Each point is reached from the start by the listed moves, each made once or not at all, plus a little noise. Is the number of moves made odd or even? Then give how often each move was made.

Moves:
(1): [+0.57, -0.01, -0.10]
(2): [+0.16, +0.81, +0.29]
Start: [-0.03, +0.03, -0.01]
Points:
[-0.03, +0.08, +0.00] -> even (0, 0)

Moves:
(1): [+0.48, -0.31, -0.30, +0.19, -0.15, +0.02, -0.24, -0.07, -0.02, +0.30]
(2): [+0.07, +0.20, +0.03, -0.10, -0.27, +0.07, +0.24, -0.13, +0.06, -0.01]
(3): [-0.11, +0.22, +0.03, -0.10, -0.01, -0.02, -0.35, -0.02, +0.21, +0.02]
(4): [-0.17, -0.25, -0.05, +0.02, -0.01, -0.21, -0.05, -0.10, +0.33, -0.35]
(5): [+0.01, -0.16, -0.11, +0.16, +0.05, -0.03, +0.09, -0.20, -0.21, +0.07]
(6): [-0.04, -0.19, -0.62, +0.22, +0.03, -0.09, +0.02, +0.29, -0.35, +0.12]
(7): [+0.12, -0.31, -0.26, +0.33, +0.34, +0.47, -0.13, +0.05, -0.25, -0.04]
(8): [+0.01, +0.11, -0.16, +0.49, -0.02, +0.22, +0.15, +0.13, +0.36, +0.14]
Start: [-0.05, -0.21, +0.19, -0.05, +0.09, +0.19, +0.08, -0.28, +0.00, +0.05]
Points:
[+0.02, -0.87, -0.81, +0.64, +0.53, +0.53, +0.07, -0.13, -0.83, +0.20] -> odd (0, 0, 0, 0, 1, 1, 1, 0)
[-0.20, -0.57, -0.96, +0.98, +0.20, +0.56, +0.05, -0.27, +0.14, +0.01] -> odd (0, 1, 1, 1, 1, 1, 1, 1)
[+0.43, -0.41, -0.27, +0.62, -0.08, +0.43, +0.01, -0.19, +0.36, +0.50] -> even (1, 0, 0, 0, 0, 0, 0, 1)
[-0.04, +0.14, -0.01, +0.39, -0.20, +0.42, +0.21, -0.52, +0.40, +0.29] -> even (0, 1, 1, 0, 1, 0, 0, 1)

Moves:
(1): [-0.17, +0.07, -0.09, -0.08, +0.03, +0.14, +0.07, -0.14, +0.16, -0.11, -0.47, +0.27, +0.36, +0.25, -0.05]
(2): [-0.36, -0.07, -0.29, +0.13, -0.15, +0.21, +0.10, +0.18, +0.15, -0.23, +0.35, +0.53, +0.26, -0.50, -0.15]
(3): [-0.14, +0.17, +0.21, +0.25, -0.22, -0.36, -0.21, +0.05, +0.47, +0.77, +0.02, -0.37, -0.14, +0.15, +0.15]
(4): [+0.00, -0.14, +0.09, +0.14, +0.06, +0.09, -0.17, +0.37, +0.16, -0.09, +0.16, -0.08, -0.06, -0.46, -0.03]
(5): [-0.04, -0.08, +0.13, -0.35, -0.11, +0.21, +0.07, +0.40, +0.02, +0.17, +0.22, +0.11, -0.08, -0.19, +0.15]
(6): [-0.52, +0.25, +0.13, +0.22, -0.01, +0.08, +0.59, +0.29, +0.24, -0.06, +0.13, -0.45, +0.04, +0.37, -0.17]
(7): [-0.02, +0.13, +0.01, +0.13, +0.27, -0.16, -0.21, +0.09, -0.17, +0.08, -0.09, -0.09, +0.00, +0.17, -0.13]
(8): [+0.00, +0.18, -0.20, -0.07, +0.24, +0.03, -0.37, +0.25, +0.18, +0.07, +0.00, -0.08, -0.07, +0.13, +0.37]
(9): [+0.05, -0.26, +0.16, +0.05, +0.08, -0.04, -0.35, +0.22, +0.47, +0.02, -0.09, +0.23, -0.02, +0.30, +0.29]
(10): [-0.01, +0.01, +0.26, +0.07, +0.24, +0.24, -0.18, -0.53, -0.50, -0.35, -0.06, -0.20, +0.02, +0.23, +0.02]
(11): [-0.11, -0.02, -0.32, -0.56, -0.35, -0.08, -0.08, +0.31, -0.05, -0.75, +0.03, -0.07, -0.06, +0.16, -0.73]
(12): [+0.09, -0.06, +0.21, +0.10, -0.25, -0.07, +0.02, +0.04, -0.11, -0.30, +0.00, -0.18, +0.33, +0.21, -0.01]
Start: [-0.32, -0.07, +0.07, +0.06, -0.15, -0.21, +0.38, -0.07, -0.05, -0.18, +0.10, -0.01, +0.04, +0.01, +0.07]
Points:
[-0.58, -0.11, +0.62, +0.15, -0.64, -0.18, +0.15, +0.64, +0.65, +0.28, +0.02, -0.27, +0.46, -0.06, +0.29] -> odd (1, 0, 1, 1, 1, 0, 0, 0, 0, 0, 0, 1)
[-1.32, +0.13, +0.36, +0.76, +0.00, +0.33, +0.56, +0.21, -0.14, -1.27, +0.10, -0.19, +1.00, +0.29, -0.42] -> odd (1, 1, 0, 1, 0, 1, 1, 0, 0, 1, 0, 1)
[-1.01, +0.32, +0.25, +0.32, +0.42, +0.35, +0.30, +0.17, +0.19, -0.76, -0.12, -0.55, +0.32, +0.54, +0.21] -> odd (1, 0, 0, 1, 0, 1, 0, 1, 0, 1, 0, 0)
